Each row of a before or after table is a point. The points were changed in one or more steps. Then noise was added and the rows were shuffled. The steps act on how far a point lies along the listed directions, d1 being the first. Write out the steps. A step turns or swaps two directions, mirrors them in a line or flattens them onto one, adds a multiple of one to another, or multiplies one. Angles are multiples of 10 degrees, from the lower direction toward the higher: turns from -170 to 170, lines from 10 to 170 but not 90. Use the fewest steps. Two steps may share a direction if one is a turn and the other turns, adds or multiplies; they go together, in the order done. Otherwise the lowest direction goes first.

Directions:
(1): | -.08 | -.36 |
(2): | -.36 |  .08 |
Before (10 x 2)
| -.28 | -.33 |
| -.07 | -.25 |
| -.33 |  .32 |
|  .01 |  .09 |
| -.40 |  .38 |
|  .56 |  .10 |
| -.18 |  .25 |
| -.30 |  .10 |
|  .01 | -.03 |
|  .22 |  .03 |
After (10 x 2)
|  .08 | -.56 |
|  .06 | -.43 |
|  .04 | -.06 |
| -.05 |  .01 |
|  .17 |  .14 |
| -.24 |  .10 |
|  .09 | -.31 |
| -.08 | -.33 |
| -.45 | -.03 |
|  .43 |  .41 |
Steps: mirror d1 and d2 in the line at 50 degrees

Directions:
(1): | -.07 | -.31 | -.16 |  .38 |
(2): | -.38 | -.18 | -.13 | -.27 |
(3): |  .34 | -.31 | -.09 | -.23 |
(4): |  .07 |  .21 | -.47 | -.01 |
Before (10 x 4)
|  .33 |  .00 |  .13 |  .11 |
|  .34 | -.15 |  .04 |  .29 |
|  .45 |  .33 |  .12 | -.04 |
|  .12 | -.33 |  .10 | -.12 |
|  .29 |  .05 | -.27 |  .04 |
|  .33 |  .23 |  .34 |  .26 |
|  .12 |  .00 | -.17 |  .31 |
| -.02 | -.65 | -.07 | -.07 |
|  .09 | -.49 |  .25 | -.16 |
| -.60 | -.15 | -.11 | -.24 |
After (10 x 4)
| -.18 | -.07 | -.30 | -.02 |
| -.03 | -.25 | -.38 | -.14 |
|  .30 | -.05 | -.33 |  .42 |
| -.54 |  .08 | -.21 | -.02 |
| -.24 | -.32 |  .02 | -.03 |
|  .43 | -.34 | -.13 |  .33 |
| -.27 |  .14 | -.44 | -.24 |
|  .44 |  .19 |  .44 |  .17 |
| -.02 | -.25 | -.08 | -.27 |
|  .15 | -.11 | -.21 |  .30 |
Steps: swap d1 and d3; turn d2 and d4 by -150 degrees

Directions:
(1): | -.31 |  .06 |  .01 | -.24 | -.13 | -.24 | -.50 | -.34 | -.11 |
(2): |  .17 | -.05 |  .47 | -.12 |  .06 |  .31 |  .11 | -.37 | -.31 |
Before (10 x 9)
| -.26 | -.03 | -.41 |  .18 | -.05 | -.22 |  .13 |  .33 |  .27 |
|  .18 |  .04 | -.12 |  .19 |  .05 |  .14 |  .36 |  .36 |  .12 |
|  .16 | -.20 |  .35 |  .01 |  .14 |  .26 |  .15 | -.28 | -.22 |
|  .18 |  .01 |  .60 | -.30 | -.02 |  .41 | -.02 | -.50 | -.53 |
| -.03 |  .00 |  .47 | -.07 |  .08 |  .46 |  .24 | -.38 | -.27 |
| -.17 |  .09 | -.33 |  .07 |  .04 | -.26 | -.14 |  .22 |  .23 |
|  .10 |  .08 | -.38 |  .23 | -.08 | -.16 |  .01 |  .33 |  .34 |
| -.34 |  .08 | -.59 | -.02 | -.30 | -.62 | -.04 |  .33 |  .28 |
|  .02 |  .11 | -.36 | -.13 | -.14 | -.29 | -.05 |  .68 |  .17 |
|  .12 |  .00 |  .24 | -.05 | -.05 |  .14 |  .06 | -.26 | -.14 |
After (10 x 9)
|  .32 |  .02 |  .37 | -.02 | -.03 |  .29 |  .09 | -.32 | -.18 |
| -.12 |  .07 | -.25 |  .01 | -.13 | -.21 | -.16 |  .05 |  .15 |
| -.55 |  .12 | -.40 |  .00 | -.11 | -.30 | -.30 |  .07 |  .23 |
| -.08 |  .07 |  .25 | -.22 | -.08 |  .07 | -.17 | -.37 | -.27 |
|  .22 |  .00 |  .29 |  .04 |  .18 |  .27 |  .28 | -.06 | -.12 |
| -.32 |  .15 | -.62 | -.04 | -.20 | -.46 | -.39 |  .41 |  .29 |
| -.29 | -.08 | -.29 | -.01 | -.01 | -.34 | -.34 |  .00 |  .13 |
|  .40 | -.08 |  .41 |  .00 | -.02 |  .37 |  .78 | -.08 | -.28 |
|  .05 | -.11 |  .39 | -.01 |  .04 |  .32 |  .35 | -.26 | -.25 |
|  .35 |  .04 |  .48 | -.31 | -.03 |  .31 |  .19 |  .05 | -.39 |
Steps: turn d1 and d2 by -150 degrees

Directions:
(1): | -.24 | -.17 |  .31 | -.05 |  .08 | -.08 | -.49 |  .35 | -.23 |  .26 | -.29 | -.22 |
(2): |  .56 | -.20 | -.17 | -.04 |  .06 |  .04 | -.28 |  .34 |  .22 |  .14 |  .39 | -.08 |
(3): |  .15 | -.25 | -.05 |  .06 |  .47 | -.32 |  .38 |  .31 | -.21 | -.27 | -.19 |  .01 |
(4): | -.11 | -.01 | -.79 |  .08 |  .03 |  .02 | -.17 | -.03 | -.25 |  .19 | -.18 |  .05 |
(5): | -.36 |  .23 | -.10 |  .24 |  .39 | -.18 | -.05 |  .09 |  .59 |  .07 |  .08 | -.12 |
(6): | -.01 | -.02 | -.07 |  .21 | -.13 |  .03 | -.43 |  .05 |  .08 | -.73 | -.12 |  .06 |
Before (14 x 12)
|  .53 | -.29 | -.04 |  .21 | -.42 |  .12 | -.13 |  .11 |  .10 | -.76 |  .30 |  .13 |
|  .46 | -.05 |  .21 |  .03 | -.50 |  .31 |  .21 | -.30 | -.13 | -.70 |  .29 |  .30 |
| -.05 |  .07 |  .28 |  .01 |  .18 | -.07 | -.32 |  .14 |  .00 |  .05 | -.03 | -.29 |
|  .02 | -.17 |  .58 | -.16 |  .35 | -.21 |  .24 |  .22 |  .12 |  .14 | -.22 | -.11 |
| -.41 | -.16 |  .05 | -.08 |  .32 | -.04 | -.17 |  .33 | -.04 |  .51 | -.23 | -.17 |
| -.23 |  .08 |  .13 | -.05 | -.19 |  .17 | -.35 | -.16 | -.03 |  .07 | -.20 |  .02 |
| -.36 |  .23 | -.05 |  .31 |  .16 | -.19 | -.02 |  .15 |  .20 |  .17 | -.09 | -.17 |
| -.01 |  .05 |  .16 | -.06 | -.13 | -.05 |  .20 |  .08 |  .01 |  .22 |  .06 | -.25 |
|  .56 | -.19 |  .34 | -.01 | -.05 |  .00 |  .10 |  .07 |  .19 | -.70 |  .25 |  .14 |
|  .51 |  .11 |  .64 | -.12 | -.21 |  .12 |  .38 | -.11 | -.02 | -.44 |  .12 |  .05 |
|  .05 | -.25 |  .11 | -.04 |  .26 | -.04 |  .28 |  .33 | -.24 |  .23 | -.16 | -.06 |
| -.19 | -.04 |  .39 | -.15 |  .36 | -.32 |  .43 | -.06 | -.06 |  .10 | -.05 |  .13 |
| -.03 | -.02 |  .15 | -.06 |  .11 |  .06 |  .02 |  .15 |  .17 |  .43 |  .31 | -.03 |
| -.25 | -.14 | -.32 | -.05 |  .17 |  .05 | -.27 | -.01 |  .12 |  .09 |  .08 | -.09 |
After (14 x 12)
| -.37 | -.11 | -.10 | -.07 |  .10 |  .06 |  .01 | -.16 | -.06 | -.11 | -.10 |  .00 |
|  .24 | -.07 |  .57 |  .00 | -.20 |  .03 | -.22 |  .02 |  .28 | -.66 |  .12 |  .06 |
|  .58 |  .07 |  .44 | -.12 | -.14 |  .13 | -.08 |  .14 |  .20 | -.20 |  .30 | -.13 |
|  .31 | -.33 |  .36 | -.26 |  .34 | -.22 |  .11 |  .38 |  .10 |  .33 | -.05 | -.13 |
|  .04 |  .05 |  .20 |  .00 |  .22 | -.13 | -.05 |  .08 | -.07 | -.13 | -.04 | -.23 |
|  .29 | -.19 |  .03 | -.20 |  .30 | -.26 | -.04 |  .26 |  .01 |  .50 |  .24 |  .05 |
| -.08 | -.05 |  .34 |  .30 | -.51 |  .11 | -.25 | -.09 |  .15 | -.94 |  .06 |  .12 |
| -.04 | -.20 |  .14 | -.06 |  .26 | -.02 |  .24 |  .31 | -.21 |  .36 | -.17 | -.12 |
|  .10 | -.01 |  .05 | -.10 | -.03 | -.06 |  .25 |  .09 |  .03 |  .31 |  .09 | -.26 |
| -.05 |  .08 | -.11 |  .24 |  .04 | -.13 | -.01 |  .16 |  .01 |  .12 |  .01 | -.12 |
|  .12 |  .03 | -.19 |  .01 | -.02 |  .10 | -.17 | -.05 |  .06 | -.11 | -.03 |  .12 |
|  .29 | -.03 |  .19 |  .17 | -.40 |  .37 | -.28 | -.12 |  .13 | -.54 |  .30 |  .15 |
| -.14 |  .01 |  .31 | -.11 |  .05 |  .03 |  .38 |  .01 |  .03 |  .40 |  .23 |  .01 |
| -.18 | -.20 | -.05 | -.13 |  .38 | -.08 |  .21 |  .24 | -.17 |  .39 | -.21 | -.05 |
Steps: flatten d1 and d3 onto the line at 50 degrees; mirror d2 and d4 in the line at 110 degrees; multiply d5 by 0.4; multiply d6 by 1.3

Directions:
(1): | -.04 |  .29 | -.29 |  .20 |  .05 |  .09 | -.42 | -.02 |  .21 |  .46 | -.12 |  .42 | -.29 | -.34 | -.02 | -.01 |  .03 | -.42 |
(2): | -.05 |  .09 | -.51 | -.16 | -.27 |  .02 |  .43 |  .37 | -.21 |  .00 |  .41 |  .46 |  .10 | -.14 |  .12 |  .06 | -.20 |  .13 |
(3): |  .24 |  .51 |  .17 | -.12 |  .13 |  .03 |  .10 |  .42 | -.47 |  .26 | -.43 | -.23 | -.07 |  .03 | -.05 | -.03 | -.35 |  .01 |
(4): | -.15 |  .12 |  .20 |  .25 | -.11 |  .45 | -.03 | -.21 |  .08 |  .10 |  .32 | -.19 |  .30 | -.23 |  .03 | -.50 | -.52 |  .02 |
(5): |  .09 |  .04 | -.28 | -.48 |  .15 |  .41 | -.23 | -.21 |  .11 |  .00 | -.02 | -.30 |  .07 | -.22 |  .40 |  .50 | -.13 |  .17 |
(6): | -.55 | -.33 | -.15 | -.11 | -.03 | -.27 | -.04 |  .19 | -.17 |  .10 | -.06 | -.40 |  .23 | -.34 | -.27 |  .16 | -.14 | -.40 |
Before (14 x 18)
|  .01 |  .23 | -.24 |  .01 | -.14 |  .14 |  .15 |  .17 | -.14 |  .11 |  .31 |  .48 |  .08 | -.03 | -.01 | -.06 | -.22 |  .00 |
|  .09 |  .03 |  .06 |  .19 | -.08 |  .03 |  .38 |  .22 | -.15 | -.06 |  .14 |  .05 |  .05 |  .17 |  .01 | -.22 | -.20 |  .22 |
| -.22 | -.35 |  .15 | -.05 |  .06 | -.33 |  .07 | -.01 | -.09 | -.24 | -.06 | -.16 | -.03 |  .15 | -.14 |  .08 |  .30 | -.03 |
| -.03 |  .06 | -.22 | -.07 | -.11 | -.18 |  .05 |  .10 |  .00 |  .16 |  .04 |  .19 | -.12 |  .08 |  .00 |  .03 |  .00 |  .02 |
|  .11 |  .13 | -.38 |  .02 | -.08 | -.03 |  .22 |  .16 | -.02 |  .05 |  .22 |  .38 |  .08 | -.02 | -.05 | -.09 | -.04 |  .16 |
| -.03 | -.09 |  .09 | -.26 |  .04 | -.02 | -.01 |  .00 | -.11 |  .00 | -.13 | -.48 |  .07 | -.02 | -.01 |  .22 |  .12 |  .09 |
| -.21 | -.20 |  .20 | -.04 | -.01 | -.06 |  .06 | -.22 |  .09 | -.09 |  .11 | -.35 |  .25 |  .06 | -.01 |  .06 |  .00 |  .01 |
|  .08 |  .08 | -.18 |  .16 | -.05 |  .02 |  .10 |  .18 |  .04 |  .11 |  .09 |  .46 | -.18 | -.07 |  .05 | -.13 |  .01 | -.06 |
| -.39 | -.50 |  .25 |  .03 | -.04 | -.27 |  .12 | -.11 | -.02 | -.28 |  .04 | -.39 |  .19 | -.04 | -.22 | -.09 |  .04 | -.12 |
|  .33 |  .40 |  .08 |  .05 |  .06 |  .09 |  .10 |  .22 | -.15 |  .05 | -.21 |  .09 | -.05 |  .16 |  .08 | -.14 | -.22 |  .17 |
|  .18 |  .32 | -.16 | -.14 |  .00 |  .00 |  .59 |  .45 | -.36 |  .02 |  .02 |  .19 | -.02 |  .14 | -.09 | -.13 | -.28 |  .18 |
|  .05 |  .45 | -.04 |  .07 |  .23 | -.02 |  .05 |  .24 | -.38 |  .26 | -.26 | -.09 | -.02 | -.11 | -.06 | -.01 | -.26 | -.14 |
| -.15 | -.21 |  .16 |  .05 | -.02 | -.18 | -.13 |  .01 | -.04 | -.13 | -.15 | -.14 | -.05 |  .10 | -.23 |  .03 |  .10 | -.05 |
| -.25 | -.39 |  .07 |  .02 | -.14 | -.09 |  .03 | -.14 |  .05 | -.15 |  .14 | -.20 |  .25 | -.02 | -.05 |  .03 |  .07 | -.02 |
After (14 x 18)
|  .05 | -.02 |  .18 | -.10 | -.22 |  .03 |  .51 |  .17 | -.33 | -.23 |  .18 | -.17 |  .35 |  .19 |  .04 | -.10 | -.23 |  .38 |
| -.26 | -.06 | -.12 |  .16 | -.14 | -.24 | -.17 | -.05 |  .11 |  .27 |  .02 |  .11 | -.10 | -.06 | -.15 | -.13 |  .00 | -.22 |
| -.28 | -.11 | -.12 |  .19 |  .07 | -.29 | -.10 |  .07 | -.02 |  .18 | -.13 | -.14 |  .11 | -.19 | -.43 | -.11 |  .04 | -.36 |
| -.10 | -.25 |  .35 |  .17 | -.18 | -.16 |  .56 | -.02 | -.19 | -.46 |  .43 |  .07 |  .19 |  .38 | -.04 | -.45 |  .06 |  .35 |
| -.26 |  .02 |  .02 |  .52 |  .02 | -.22 | -.30 |  .18 |  .10 |  .40 | -.20 |  .32 | -.28 | -.26 | -.36 | -.35 |  .11 | -.65 |
|  .04 | -.08 |  .19 |  .23 | -.21 | -.08 |  .25 |  .11 | -.12 | -.25 |  .19 |  .32 | -.02 |  .28 | -.17 | -.32 | -.02 |  .24 |
|  .11 | -.11 |  .37 |  .04 | -.26 | -.22 |  .95 |  .34 | -.46 | -.55 |  .36 |  .05 |  .25 |  .48 | -.08 | -.45 | -.17 |  .55 |
| -.33 | -.01 | -.05 |  .15 |  .07 | -.22 | -.28 |  .18 | -.11 |  .30 | -.17 |  .06 | -.01 | -.18 | -.38 |  .03 | -.05 | -.59 |
| -.16 | -.40 |  .44 |  .33 | -.05 | -.53 |  .46 |  .31 | -.28 | -.29 | -.08 | -.30 |  .10 |  .43 | -.38 | -.26 |  .09 |  .06 |
| -.40 | -.57 |  .15 |  .03 |  .04 | -.61 |  .39 |  .15 | -.11 | -.31 | -.07 | -.24 |  .11 |  .24 | -.51 | -.08 |  .23 | -.21 |
| -.04 | -.23 |  .06 |  .09 |  .10 | -.31 | -.13 | -.04 |  .13 | -.13 | -.26 | -.04 | -.08 |  .19 | -.13 |  .06 |  .27 | -.09 |
| -.08 |  .06 | -.40 |  .15 |  .15 | -.27 | -.09 |  .02 |  .04 |  .13 | -.06 |  .45 | -.23 | -.10 | -.04 |  .22 |  .34 | -.25 |
|  .18 | -.14 | -.16 | -.58 | -.08 |  .35 |  .21 | -.18 | -.03 | -.35 |  .27 | -.38 |  .23 |  .10 |  .40 |  .41 |  .05 |  .59 |
|  .17 |  .06 |  .21 | -.32 | -.05 |  .08 |  .49 |  .02 | -.20 | -.24 |  .19 | -.31 |  .30 |  .30 |  .21 |  .09 | -.18 |  .51 |
Steps: multiply d1 by 2.5; swap d2 and d6; turn d3 and d4 by -110 degrees; multiply d4 by 0.7; multiply d5 by 3
